Every row gives one point. The points of each table are mixes of a few directions, plus a little noise. How many directions does each table use, and how many do they share? Where both have some left over, give the other angles between the two spaces (their principal angles), to ten degrees, smallest first.
(in the rows, 128 means zero)

First:
[[129 127]
 [140 114]
 [147 106]
 [140 114]
 [ 68 198]
 [144 109]]
Second:
[[139 115]
 [ 95 167]
 [112 147]
 [167  82]]
Directions: first 1, second 1, shared 1

First (8 x 6):
[[136 120 131 132 140 130]
 [159  95 142 143 176 136]
 [142 113 134 135 150 132]
 [158  96 141 143 174 136]
 [138 116 133 133 144 131]
 [ 62 199  99  94  26 111]
 [142 113 134 136 150 132]
 [ 87 172 111 107  65 118]]
Second:
[[145 114 137 139 143 129]
 [103 138 111 104 137 138]
 [106 143 115 110 119 131]
 [177 109 162 177 106 108]
 [154 119 147 154 115 117]
 [ 74 155  93  80 131 143]
 [ 86 148 101  90 132 141]
 [213  69 176 192 169 120]
 [ 94 156 111 106  97 126]]
Directions: first 1, second 2, shared 1

First (8 x 9):
[[136 124 128 114 135 105 127 118 116]
 [137 124 128 112 136 103 127 117 115]
 [135 125 128 118 133 111 127 121 119]
 [133 126 128 119 133 114 128 122 121]
 [135 125 129 116 134 109 128 120 118]
 [129 127 128 126 129 125 128 127 127]
 [ 85 148 126 202  89 249 132 177 194]
 [135 125 129 116 134 108 128 120 117]]
Second, 10 rows:
[[123 123 158 138 132 103 140 176 121]
 [152 135 105 100  91 129 123 112 127]
 [123 109 118  82  84 108 121 153  97]
 [130 133 125 131 113 141 129 134 136]
 [ 73 115 127 171 181 176 119 107 142]
 [152 134 143 129 155  90 137 116 123]
 [127 143 115 154 131 172 127 105 158]
 [ 88 119 142 162 150 157 127 151 137]
 [152 132 136 113 119  95 135 137 119]
 [159 135 111 101 124 108 124  89 121]]
Directions: first 1, second 4, shared 1

First (9 x 14):
[[129 137 115 112 107 114 124 115 140 112 120 124 137 128]
 [132 126 107 117 110 123 145 124 122 119 129 133 155 117]
 [140 110 121 129 121 144 146 141 106 139 142 130 151 110]
 [141  81 115 139 127 163 156 154 119 139 146 132 139 122]
 [167 164 230 116 118 139   7 123 123 177 129  56  60 121]
 [100 122 114 153 167 127 162 136 132 122 126 159 121 146]
 [127 150 135 119 121 113 112 116 128 125 122 122 127 126]
 [102 125  99 132 139 111 145 117 170  95 109 146 113 160]
 [113 139 115 135 143 118 154 127 111 125 129 150 148 123]]
Second, 8 rows:
[[146 152 128 125  99 111 104 127 140 137 124 134 111 148]
 [103 143 122 127 125 133 116 132 143 109 128 122 148 108]
 [137 105 127 111 141 112 153  99 119 118 115 120 121 137]
 [185 102 148 154 131 139 143 152  90 193 147 154  83 168]
 [ 93 130 124 137 143 151 128 144 134 112 136 123 158  95]
 [127 189 120 120  73 105  70 129 168 118 120 130 125 138]
 [ 80 120 125 143 158 166 137 152 129 110 142 121 169  81]
 [153  82 131 107 154 107 175  88 102 127 113 121 108 149]]
Directions: first 4, second 3, shared 1; angles 60, 80
